Every row gives one point. Each copy is the shape, with its points in the same order, stretched, turned, moved and blurred by noise. Some copies are also mirrored. Which?

Shape (9 x 3):
[[-0.45  0.48 -0.10]
 [-0.58 -0.47  0.05]
 [-0.10  0.07  0.12]
 [ 0.45 -0.22 -0.22]
 [ 0.39 -0.81  0.30]
 [ 0.14  0.51 -0.13]
 [ 0.28  0.47 -0.26]
 [-0.40 -0.31  0.84]
 [ 0.29  0.39  0.29]]
Copy 1:
[[-0.50  0.32 -0.02]
 [-0.43 -0.64  0.47]
 [-0.12  0.05  0.33]
 [ 0.42 -0.24  0.11]
 [ 0.46 -0.69  0.79]
 [ 0.01  0.47 -0.07]
 [ 0.14  0.42 -0.16]
 [-0.38 -0.16  1.06]
 [ 0.12  0.51  0.33]]
Copy 1 is: only turned
Copy 2 (9 x 3):
[[ 0.02  0.67 -0.51]
 [-0.54 -0.07 -0.27]
 [-0.01  0.37 -0.06]
 [ 0.37 -0.16  0.15]
 [-0.17 -0.43  0.57]
 [ 0.44  0.56 -0.18]
 [ 0.56  0.47 -0.17]
 [-0.73  0.39  0.29]
 [ 0.29  0.65  0.21]]
Copy 2 is: only turned
Copy 3 (9 x 3):
[[ 0.03  0.69  0.17]
 [-0.82 -0.01 -0.10]
 [ 0.01  0.04  0.14]
 [ 0.09 -0.58 -0.29]
 [-0.50 -1.05 -0.09]
 [ 0.52  0.19 -0.07]
 [ 0.61  0.03 -0.20]
 [-0.88 -0.24  0.77]
 [ 0.46 -0.15  0.40]]
Copy 3 is: only turned

Shape:
[[ 0.48  0.52  0.37 -0.37]
 [ 0.21  0.45  0.18 -0.35]
 [ 0.79  0.97  0.37 -0.14]
 [-0.19 -0.05 -0.38  0.10]
 [-0.30 -1.30 -0.29 -0.26]
 [ 0.37 -0.68 -0.18 -0.33]
 [ 0.42 -0.30 -0.08 -0.01]
 [-0.37 -0.15  0.25  0.28]
 [-0.18 -0.16  0.27  0.17]
 [-0.65 -0.07  0.06 -0.17]]
Copy 1 (10 x 4):
[[ 0.37  0.20  0.31 -0.48]
 [ 0.22  0.07  0.06 -0.39]
 [ 0.30  0.69  0.12 -0.67]
 [-0.03 -0.28 -0.53  0.21]
 [ 0.61 -1.02 -0.32  0.84]
 [ 0.77 -0.40 -0.23  0.38]
 [ 0.54  0.00 -0.23  0.26]
 [-0.21 -0.18  0.00  0.42]
 [-0.04 -0.15  0.01  0.37]
 [-0.22 -0.58 -0.05  0.12]]
Copy 1 is: only turned
Copy 2:
[[ 0.31  0.23  0.59  0.32]
 [ 0.32  0.30  0.29  0.28]
 [ 0.13  0.56  0.96  0.72]
 [-0.25  0.19 -0.42 -0.19]
 [ 0.03 -0.94 -0.84 -0.99]
 [ 0.04 -0.62  0.04 -0.71]
 [-0.21 -0.25  0.12 -0.20]
 [-0.16 -0.21 -0.57  0.33]
 [-0.19 -0.29 -0.34  0.26]
 [ 0.30  0.07 -0.78  0.08]]
Copy 2 is: mirrored
Copy 3 (10 x 4):
[[ 0.97  0.17 -0.19 -0.33]
 [ 0.59  0.15 -0.32 -0.39]
 [ 1.23  0.61 -0.31 -0.19]
 [-0.25  0.02 -0.37  0.13]
 [-0.51 -1.06  0.01  0.11]
 [ 0.21 -0.75 -0.24  0.24]
 [ 0.32 -0.26 -0.13  0.30]
 [-0.11  0.08  0.35 -0.13]
 [ 0.10  0.00  0.29 -0.06]
 [-0.24 -0.09 -0.09 -0.52]]
Copy 3 is: only turned
Copy 4 (10 x 4):
[[-0.82  0.01 -0.39  0.31]
 [-0.51 -0.03 -0.38  0.16]
 [-0.95 -0.08 -0.87  0.51]
 [ 0.24 -0.22 -0.17  0.19]
 [ 0.24 -0.55  0.94 -0.12]
 [-0.28 -0.60  0.33 -0.04]
 [-0.26 -0.58  0.03  0.37]
 [ 0.10  0.08  0.17  0.57]
 [-0.08 -0.06  0.16  0.50]
 [ 0.16  0.24  0.14  0.15]]
Copy 4 is: mirrored

Shape, 10 rows:
[[ 0.45  0.57 -0.20  0.54  0.20  0.08]
 [ 0.28  0.54  0.10 -0.50  0.00  0.25]
 [-0.03 -0.47  0.36  0.39  0.27 -0.54]
 [ 0.93  0.02  0.30 -0.17  0.09  0.45]
 [-0.49 -0.31 -0.30 -0.51 -0.17 -0.48]
 [-0.19 -0.43  0.21 -0.38  0.02  0.31]
 [ 0.44 -0.13 -0.76 -0.35  0.23 -0.62]
 [-0.33 -0.15 -0.23  0.06 -0.26 -0.16]
 [-0.49  0.10 -0.30 -0.47  0.20 -0.29]
 [ 0.84  0.44 -0.81 -0.08  0.61  0.11]]
Copy 1 (10 x 6):
[[-0.19  0.80 -0.20 -0.19 -0.15  0.29]
 [-0.16  0.30  0.14 -0.93 -0.07 -0.03]
 [-0.20 -0.06 -0.43  0.32  0.22 -0.49]
 [ 0.58  0.57 -0.56 -0.81 -0.10  0.04]
 [-0.59 -0.85  0.00 -0.27 -0.01 -0.16]
 [ 0.21 -0.39  0.07 -0.38  0.23 -0.13]
 [-0.68 -0.33 -0.82 -0.39 -0.03  0.32]
 [-0.35 -0.29  0.02  0.02 -0.21 -0.01]
 [-0.71 -0.46  0.16 -0.34  0.25  0.10]
 [-0.40  0.42 -0.67 -0.52  0.10  0.90]]
Copy 1 is: only turned
Copy 2, 10 rows:
[[ 0.71 -0.38 -0.12  0.73 -0.07 -0.13]
 [ 0.57  0.69 -0.04  0.15 -0.59  0.04]
 [-0.49 -0.72 -0.47 -0.15 -0.09 -0.26]
 [ 0.61 -0.18 -0.15  0.10 -1.03  0.48]
 [-0.34  0.60 -0.21 -0.59  0.44  0.07]
 [-0.46  0.26  0.17 -0.23 -0.49  0.39]
 [ 0.41  0.22 -0.92 -0.18  0.46  0.51]
 [-0.14  0.00  0.17 -0.16  0.36 -0.04]
 [-0.24  0.82 -0.33 -0.02  0.23 -0.03]
 [ 0.90  0.23 -0.75  0.77  0.00  0.68]]
Copy 2 is: mirrored

Shape (12 x 8):
[[-0.47 -0.14  0.22 -0.10 -0.37  0.44 -0.10  0.19]
 [ 0.74  0.42  0.28 -0.01 -0.08 -0.11  0.49  0.29]
 [ 0.59 -0.15  0.36  0.41 -0.30  0.28  0.28  0.00]
 [ 1.01  0.12 -0.57  0.02  0.12 -0.03 -0.09 -0.06]
 [-0.73 -0.19 -0.02 -0.60 -0.47  0.17  0.42  0.28]
 [-0.48  0.53 -0.49  0.00  0.77 -0.39 -0.64 -0.64]
 [-0.22 -0.20 -0.16 -0.75  0.72  0.24 -0.21 -0.39]
 [-0.52 -0.36 -0.14 -0.89  0.19 -0.40 -0.60 -0.53]
 [ 0.59 -0.23 -0.08  0.28  0.07 -0.15  0.47  0.31]
 [ 0.37 -0.13 -0.30  0.20  0.03  0.00  0.50  0.27]
 [-0.08 -0.16  0.23 -0.06 -0.28  0.33 -0.04  0.87]
 [ 0.22  0.29 -0.10  0.31 -0.49  0.53  0.22  0.32]]
Copy 1:
[[ 0.10 -0.33 -0.23  0.29 -0.16 -0.08 -0.67 -0.24]
 [ 0.39  0.65  0.28 -0.75 -0.09 -0.16  0.33 -0.22]
 [ 0.43 -0.08  0.57 -0.34 -0.58  0.20  0.09 -0.13]
 [ 0.45  1.00  0.01 -0.32  0.09  1.04  0.32 -0.31]
 [-0.01 -0.29 -0.94 -0.08 -0.14 -0.47 -0.70 -0.23]
 [-0.92  0.62 -0.43  0.91  0.73  0.79  0.24 -0.53]
 [-0.45 -0.16 -0.66 -0.02  1.10  0.62 -0.33 -0.42]
 [-1.12 -0.16 -0.82  0.08  0.54  0.68 -0.74  0.01]
 [ 0.56  0.20 -0.15 -0.35 -0.29  0.16  0.60  0.13]
 [ 0.57  0.42 -0.43 -0.16 -0.17  0.08  0.42 -0.12]
 [ 0.68  0.00 -0.14  0.12 -0.10 -0.32 -0.50  0.25]
 [ 0.72  0.35  0.22 -0.02 -0.34  0.04 -0.10 -0.58]]
Copy 1 is: mirrored
Copy 2:
[[-0.48 -0.48  0.06 -0.11 -0.08  0.49 -0.26  0.29]
 [ 0.04  0.51  0.47  0.14 -0.45 -0.06  0.64  0.19]
 [ 0.53  0.06  0.02  0.07 -0.19  0.32  0.35  0.06]
 [ 0.49  0.42  0.56  0.64 -0.10 -0.51 -0.14 -0.24]
 [-0.96 -0.60  0.34 -0.22 -0.57  0.31 -0.14  0.08]
 [-0.65  0.43 -0.20  0.14  1.10 -0.72 -0.49 -0.58]
 [-0.26  0.03  0.71 -0.35  0.58 -0.33 -0.49 -0.55]
 [-0.44  0.12  0.15 -0.68  0.24 -0.20 -1.07 -0.37]
 [ 0.38 -0.06  0.22  0.23 -0.38 -0.47  0.52  0.09]
 [ 0.11 -0.21  0.30  0.39 -0.32 -0.40  0.42 -0.03]
 [-0.41 -0.55  0.36  0.09 -0.44  0.25  0.09  0.88]
 [-0.25 -0.21  0.23  0.61 -0.22  0.39  0.21  0.22]]
Copy 2 is: mirrored
Copy 3, 12 rows:
[[-0.18 -0.03  0.17 -0.03 -0.28 -0.08 -0.34  0.61]
 [ 0.39  0.40 -0.62 -0.27 -0.19 -0.16  0.58 -0.25]
 [ 0.35  0.23 -0.10  0.43 -0.25 -0.11  0.53  0.41]
 [ 0.77  0.09 -0.25  0.00  0.30  0.47  0.00 -0.30]
 [-0.61 -0.07 -0.33 -0.50  0.00 -0.10 -0.23  0.71]
 [-0.08 -0.32  0.66 -0.23  0.38  0.19 -0.54 -1.19]
 [-0.22 -0.76  0.61 -0.63  0.08  0.50 -0.09 -0.30]
 [-0.30 -0.12  0.96 -0.76  0.37  0.58 -0.31 -0.05]
 [ 0.54 -0.14 -0.37  0.04  0.30 -0.37  0.46  0.02]
 [ 0.33 -0.17 -0.43  0.12  0.21 -0.23  0.22  0.15]
 [ 0.26 -0.06 -0.12 -0.43 -0.25 -0.50 -0.30  0.68]
 [ 0.21  0.23 -0.74  0.28 -0.34  0.00 -0.20  0.37]]
Copy 3 is: mirrored
Copy 4, 12 rows:
[[-0.30  0.34 -0.36 -0.10  0.19  0.31  0.31  0.18]
 [ 0.47 -0.47  0.54  0.19 -0.52 -0.41  0.32  0.23]
 [-0.07 -0.06  0.29  0.65 -0.36 -0.05  0.07  0.59]
 [ 0.60 -0.58  0.83  0.27  0.15 -0.05 -0.70 -0.06]
 [-0.07 -0.29 -0.69 -0.18  0.45  0.16  0.66 -0.13]
 [ 0.03  0.67  0.51 -0.50  0.89 -0.54 -0.32 -0.79]
 [-0.52 -0.19  0.69 -0.32  0.80  0.40  0.18 -0.34]
 [-0.89 -0.32 -0.09 -0.59  0.66  0.14 -0.18 -0.77]
 [ 0.34 -0.52  0.27  0.30  0.10 -0.40 -0.01  0.69]
 [ 0.52 -0.45  0.18  0.22  0.35 -0.25  0.03  0.41]
 [ 0.21  0.02 -0.38 -0.38 -0.09  0.27  0.06  0.79]
 [ 0.68  0.16  0.08  0.35  0.07  0.10  0.03  0.29]]
Copy 4 is: only turned

Shape:
[[ 0.02  0.82 -1.30 -0.63 -0.27  0.17  0.28  0.29 -0.61]
 [ 0.55  0.20 -0.65  0.36 -0.45  0.76  0.14  0.24 -0.17]
 [-0.13  0.18  0.01 -0.65  0.06  0.17  0.88  0.50  0.59]
 [-0.04 -0.35 -0.20  0.24 -0.36  0.15  0.27 -0.39 -0.25]
 [-0.08 -0.05  0.53 -0.52 -0.18 -0.14  0.02 -0.08  0.77]
 [-0.20 -0.10  0.24 -0.22 -0.04  0.49 -0.14  0.08 -0.25]
 [ 0.23 -0.05  0.07 -0.41  0.22 -0.16 -0.10  0.47 -0.08]
 [ 0.80 -0.24  0.07  0.70 -0.14 -0.68 -0.38  0.49 -0.34]
 [-0.26  0.03 -0.57 -0.09  0.13  0.39 -0.22  0.45 -0.21]
 [ 0.09 -0.16 -0.79 -0.26  0.03  0.12 -0.35  0.49 -0.17]
 [-0.05  0.17 -0.18  0.58  0.47 -0.08  0.22 -0.96  0.07]
 [-0.45 -0.26  0.42  0.45  0.03 -0.02 -0.68  0.78  0.22]]
Copy 1:
[[ 0.31  0.37 -0.73 -0.07 -1.20  0.00 -0.03 -0.76  0.10]
 [ 1.12 -0.29 -0.42  0.22 -0.36  0.14  0.21 -0.22  0.43]
 [ 0.24  0.35  0.37 -0.41 -0.90  0.60 -0.24  0.53  0.16]
 [-0.06 -0.47 -0.04 -0.12 -0.02 -0.19  0.40 -0.15  0.51]
 [-0.13  0.20  0.62 -0.66 -0.08  0.14 -0.47  0.41  0.62]
 [-0.02 -0.38 -0.10 -0.32  0.11  0.43 -0.24  0.06  0.10]
 [ 0.23  0.18  0.04 -0.46 -0.11  0.05 -0.26  0.30 -0.33]
 [ 0.66  0.01  0.51  0.25  0.42 -0.73  0.12 -0.08 -0.21]
 [ 0.07 -0.20 -0.59 -0.03 -0.28 -0.10 -0.25  0.19  0.01]
 [ 0.43 -0.18 -0.57 -0.21 -0.45 -0.47 -0.41  0.07 -0.08]
 [-0.25  0.43 -0.36 -0.16  0.44 -0.47  0.61  0.05  1.01]
 [-0.07 -0.46  0.14  0.28  0.53 -0.13 -0.83  0.89 -0.19]]
Copy 1 is: only turned
Copy 2, 12 rows:
[[-1.27  1.29 -0.57  0.14 -0.34 -0.06  0.33  0.43  0.34]
 [ 0.18  0.50 -0.41  0.14 -0.43  0.02  0.46  0.95 -0.27]
 [-0.05  0.26  0.28 -0.55  0.32  0.31  0.50  0.20  1.04]
 [-0.06 -0.51 -0.32 -0.20 -0.20 -0.11  0.60  0.08 -0.31]
 [ 0.56 -0.08  0.31 -0.53  0.18 -0.10 -0.21 -0.55  0.42]
 [-0.05 -0.24  0.07  0.03  0.33  0.19 -0.10  0.30 -0.30]
 [-0.04  0.47  0.58  0.43  0.48  0.09  0.22 -0.14 -0.02]
 [ 0.50  0.39  0.91  0.55 -0.16 -0.46  0.79 -0.24 -0.80]
 [-0.30  0.11  0.12  0.68 -0.08  0.00  0.06  0.48  0.12]
 [-0.37  0.46  0.16  0.77 -0.31  0.21  0.18  0.08  0.09]
 [ 0.48 -0.50 -0.64  0.13  0.41 -0.89  0.48 -0.35  0.12]
 [ 0.44 -0.47  1.22  0.51 -0.09 -0.51 -0.33  0.27 -0.19]]
Copy 2 is: mirrored
